Every row gives one point. Each copy is the shape, with its points in the same order, turned, moved and blurred by noise. Is it also mirrored, or only turned?

Shape (6 x 2)
[[ 0.9  2.6]
 [ 1.1  3.0]
 [-3.3  1.7]
 [-7.3  0.3]
 [ 3.4  0.8]
 [-2.6 -2.4]]
Copy 1 (6 x 2)
[[-2.1  1.8]
 [-2.3  1.7]
 [ 1.7  4.3]
 [ 5.2  6.5]
 [-2.0 -1.6]
 [ 4.0  1.1]]
Copy 1 is: mirrored
Copy 2 (6 x 2)
[[-1.1  5.6]
 [-1.0  5.9]
 [-5.8  4.1]
 [-9.4  2.0]
 [ 1.3  4.2]
 [-4.3  0.1]]
Copy 2 is: only turned
Copy 3 (6 x 2)
[[-2.3  0.6]
 [-3.0  0.7]
 [-1.7 -3.4]
 [ 0.4 -7.8]
 [-0.4  3.1]
 [ 2.9 -2.7]]
Copy 3 is: only turned

Shape (9 x 3)
[[ -3.6   0.8   4.9]
 [  1.4  -2.7   4.7]
 [ -0.1   1.7   3.3]
 [  1.8  -0.5   1.7]
 [ -3.5   0.7  -1.4]
 [ -2.6   0.1   1.8]
 [  0.5  -6.6   2.4]
 [  0.5   0.4 -10.2]
 [ -2.6   1.3   5.3]]
Copy 1 (9 x 3)
[[ 6.3  2.2  0.5]
 [ 3.1 -1.3  4.4]
 [ 4.5 -1.1 -0.3]
 [ 1.4 -2.1  1.1]
 [ 0.8  3.0 -2.7]
 [ 3.0  2.0 -0.4]
 [-0.7  1.1  6.3]
 [-7.8  0.2 -6.5]
 [ 6.4  1.1  0.8]]
Copy 1 is: only turned
Copy 2 (9 x 3)
[[-7.6 -0.2 -3.0]
 [-4.0 -5.8 -2.9]
 [-2.6 -1.7 -4.1]
 [-1.7 -4.1 -2.5]
 [-3.2  1.5  2.0]
 [-4.1 -1.2 -0.7]
 [-5.4 -7.6  1.9]
 [ 6.0  0.8  6.8]
 [-5.5 -0.9 -4.6]]
Copy 2 is: mirrored
Copy 3 (9 x 3)
[[-1.7  4.7  0.1]
 [-5.3  0.1  2.1]
 [-2.7  1.7 -1.2]
 [-2.6 -1.2  0.0]
 [ 3.3  1.1 -1.2]
 [-0.3  2.2  0.1]
 [-2.9 -1.6  6.3]
 [ 7.6 -7.6 -2.5]
 [-2.6  4.5 -0.4]]
Copy 3 is: mirrored
